Each row of a before or after table is a point. The points were changed in one or more steps. Then noise was added and the rows were shuffled. The steps act on columns, c1 being the first. Write out the steps. A step turns or swaps two columns, mirrors them in a line or flattens them onto one, adds a multiple of one to another, or multiplies or shifts one. Angles are multiples of 10 degrees, from the lower column toward the higher: turns from -170 to 170, lines from 10 to 170 but not 90. Use the fewest steps. Two steps may share a column if one is a turn and the other turns, adds or multiplies; they go together, in the order done. Otherwise the lowest column goes first.

Before:
[[0.0, -3.3, -0.4],
[1.0, 1.3, -0.9],
[7.1, 0.9, -1.2],
[-6.1, 0.3, 1.1],
[-2.9, 5.5, 3.1],
[-1.7, -0.6, 1.3],
[-1.3, 2.7, 6.6],
[4.7, 1.9, -0.4],
[-0.4, 1.9, 3.2],
[-2.9, -9.7, -3.5],
[5.5, -5.3, -9.7]]
After:
[[0.1, -0.9, 3.2],
[-6.5, 1.0, 0.0],
[5.5, -10.2, 3.5],
[-1.1, 7.0, -1.5],
[7.2, -0.8, -1.0],
[-2.7, 3.9, -4.9],
[0.9, -0.6, -1.6],
[-0.4, 3.5, -1.3],
[-3.0, -5.1, 8.6],
[4.8, 0.1, -2.1],
[-2.1, 1.2, 0.7]]
Steps: turn c2 and c3 by -80 degrees

Before:
[[-0.2, -3.0, 4.2, -7.0],
[5.0, -2.6, -0.5, 2.1],
[-5.9, 1.8, -2.8, 3.0],
[1.8, -3.3, 5.5, -5.0],
[3.5, 0.7, -5.2, 5.5],
[0.8, 1.3, -8.9, 3.0],
[7.4, -2.9, -0.6, -2.4],
[1.1, 1.8, -5.9, 6.9],
[-1.2, -4.5, -0.3, -1.9],
[4.9, 0.3, -0.5, -3.0],
[4.0, -1.1, 6.1, -3.9],
[5.2, -4.0, 1.8, 1.1]]
After:
[[4.8, -4.2, 2.5, -0.9],
[4.4, -5.3, 0.9, 2.1],
[1.1, 1.1, 3.4, -9.4],
[-0.1, -2.8, -7.0, 4.2],
[-5.4, 3.2, 3.4, -2.9],
[5.0, -0.8, -2.7, -0.4],
[7.5, -5.2, -2.3, -0.7],
[1.2, 2.1, 7.6, -5.4],
[1.6, -4.0, -5.5, 5.8],
[3.8, -1.9, -3.7, 6.0],
[-1.1, -4.0, -1.7, -0.3],
[3.6, -0.4, 5.3, -5.2]]
Steps: add -0.3 times c1 to c2; swap c3 and c4

Before:
[[5.0, -6.3, 1.7, 0.1, 5.1, -1.6, -2.0, -6.3],
[-2.8, -6.8, 5.3, 5.2, -2.6, -2.6, 0.0, -0.1],
[1.8, -7.8, 1.6, 0.7, -0.5, -0.3, 0.2, 6.6],
[3.9, -3.8, -2.4, 2.1, -3.5, 3.8, 0.3, 0.8],
[-2.8, -6.8, 1.8, 7.3, -1.4, -2.8, -6.7, 0.6],
[-1.2, 3.7, -6.6, -3.6, -8.0, -2.2, 1.3, -0.9],
[-3.5, 0.1, -5.7, 2.0, 0.4, 5.5, 1.8, -1.1],
[-4.8, 0.6, 3.4, -4.1, -4.3, 4.7, -1.7, 0.4],
[7.7, -8.5, -0.4, 1.3, 1.9, 1.4, 0.7, -3.9],
[10.7, -1.4, -0.7, 1.8, 2.3, -1.2, 1.6, -2.0]]
After:
[[5.2, -2.4, 1.0, 1.3, 4.8, -6.7, -1.9, -6.2],
[-4.2, 5.1, 3.4, -2.8, -4.0, 0.3, -1.6, 0.2],
[-2.5, -2.6, 1.1, 12.4, -1.9, -7.2, -6.9, 0.3],
[10.7, -1.4, -0.6, 0.5, 2.1, -0.9, 1.9, -1.8],
[-2.4, -1.8, 5.1, 4.8, -3.4, -7.3, 0.5, -0.3],
[1.7, -0.5, 2.1, 0.5, -0.4, -7.9, -0.4, 7.0],
[7.8, 1.0, -0.3, 0.6, 2.2, -9.1, 0.7, -3.3],
[3.8, 3.6, -2.5, 2.1, -3.0, -4.2, 0.4, 0.7],
[-1.0, -1.8, -7.0, -4.6, -8.3, 3.8, 1.9, -1.6],
[-3.5, 5.0, -6.3, 0.5, 0.1, 0.3, 1.9, -0.8]]
Steps: swap c2 and c6; add -0.7 times c7 to c4

Before:
[[-0.5, 3.6, -4.6, 4.5, -2.7, 1.7, -1.3, -3.6, 3.4],
[-0.8, -2.2, -2.6, 1.9, -3.6, 5.5, 0.3, 7.1, 1.7],
[-0.2, -5.4, 0.3, -5.8, 3.4, -3.5, 4.3, 1.6, 4.2],
[4.1, 6.7, 4.8, -2.2, 0.9, 2.6, 4.8, -5.6, 1.4],
[6.3, 6.9, -1.9, 1.6, 3.3, -4.6, 2.4, 0.5, -3.7],
[-3.9, 3.3, 4.4, 1.9, 2.4, 2.2, 2.3, 3.4, 0.7],
[5.7, 4.0, -7.3, -3.1, 2.7, 1.4, -5.5, -3.2, -6.1],
[0.1, 1.7, -0.5, 8.3, -0.1, 10.5, 2.1, -1.7, -3.3],
[0.7, -3.0, 4.3, 11.2, -5.8, 1.8, -3.1, 2.2, 0.7],
[-0.9, 2.7, -3.7, -2.9, -2.8, -4.6, 4.2, -1.4, -6.0]]
After:
[[-0.1, -3.7, -0.7, 8.3, -0.1, 10.4, 2.4, -2.2, 1.0],
[5.8, -7.5, -7.4, -3.1, 2.6, 1.6, -5.5, -3.1, 0.2],
[6.2, -6.7, -2.0, 1.5, 3.2, -4.8, 2.5, 0.6, -4.4],
[-0.5, 6.4, 0.2, -5.7, 3.2, -3.5, 4.2, 1.6, 1.9],
[-3.9, -0.7, 4.5, 1.9, 2.4, 2.3, 2.0, 3.6, -4.5],
[-0.3, 1.1, -4.5, 4.6, -2.8, 1.8, -1.2, -3.7, -3.8],
[-0.9, 2.8, -2.7, 1.9, -3.3, 5.6, 0.4, 7.1, -1.2],
[0.4, 1.9, 4.3, 11.2, -5.8, 1.7, -3.2, 2.0, 1.7],
[-1.0, -6.2, -4.0, -2.7, -3.0, -4.1, 4.3, -1.2, 1.0],
[4.1, -2.2, 5.0, -2.1, 1.0, 2.5, 5.0, -5.7, -4.9]]
Steps: turn c2 and c9 by -120 degrees; add -0.3 times c8 to c9

Before:
[[-0.1, 5.3, -10.1, 0.1, -1.1, -1.5, 10.2, -0.5, -1.8, 6.1, 0.2, -1.5],
[2.8, 3.8, 1.8, -1.4, -4.7, 2.7, -1.2, -1.2, -2.4, -8.5, -0.7, -0.4],
[-1.8, 4.2, 3.2, 3.3, -2.6, -1.9, -1.6, 4.8, 1.7, -3.4, 0.9, -3.5],
[1.9, -3.3, 2.6, -2.1, -4.0, 1.1, -1.0, -3.1, -0.7, 5.7, -0.8, 9.3],
[2.9, 5.1, 0.3, -0.6, 0.1, 0.5, 0.7, -0.3, 0.1, 6.3, -0.3, -3.1],
[1.4, 5.1, 1.3, 1.6, -7.3, 1.0, 1.3, -1.4, 6.2, -2.2, 0.4, -3.7],
[0.0, 4.1, 3.6, 1.0, -1.1, -0.1, -3.0, -4.3, -1.0, 1.7, 3.7, 1.2],
[2.3, 3.7, 0.6, 1.4, -3.1, -0.4, 12.4, 4.5, 1.9, -6.4, 2.8, -3.4],
[-2.7, 1.7, 3.0, -1.3, -1.2, 0.3, 1.1, -3.6, -1.8, 3.0, -1.2, -2.3],
[2.7, -0.5, 2.8, 0.1, -7.4, -0.2, 1.4, -2.4, -4.9, 4.9, 0.6, 4.3],
[0.9, 2.2, 0.9, 5.3, -5.0, 7.3, -2.4, -0.3, -0.1, -0.5, 0.0, 1.4]]
After:
[[-0.5, -8.1, -3.5, -4.1, -4.0, -0.1, -1.1, -2.6, -0.3, 7.2, 1.9, 9.3],
[-3.8, 6.5, 6.7, 2.6, -3.0, 0.1, 12.4, 5.0, 2.0, -3.6, -0.9, -3.3],
[-2.2, 9.4, 8.6, -1.3, 0.1, 0.3, 0.6, 0.1, 0.2, 8.1, 1.9, -3.0],
[-1.9, 5.6, 7.0, -5.9, -5.1, 1.0, -0.7, -1.4, -1.8, -6.3, 2.1, -0.4],
[2.6, 1.1, 5.5, -2.3, -1.2, -0.2, 1.1, -2.8, -1.6, 5.1, -0.6, -1.9],
[-0.5, 3.9, 4.4, -1.2, -5.0, 9.4, -2.3, -0.2, -0.8, 1.6, 0.5, 2.1],
[-2.3, -3.2, 1.7, 0.5, -7.5, -0.1, 1.5, -2.2, -5.2, 6.9, 1.1, 5.5],
[-2.1, 5.2, 9.8, 1.6, -0.8, 1.0, -2.7, -4.3, -1.0, 3.9, -2.4, 1.1],
[-1.2, 8.7, 9.5, 1.3, -7.0, 2.2, 1.1, -1.4, 6.3, -0.2, 0.8, -4.1],
[-0.1, 16.7, 0.7, 1.3, -0.5, -1.6, 10.6, -0.4, -1.7, 8.3, 0.2, -1.4],
[0.6, 5.6, 9.3, 7.7, -2.6, 1.0, -1.9, 5.0, 1.7, -1.3, -1.7, -3.6]]
Steps: turn c1 and c11 by 140 degrees; multiply c2 by 2.5; turn c2 and c3 by 40 degrees; turn c4 and c6 by 40 degrees; multiply c4 by 2; shift c10 by 2.0
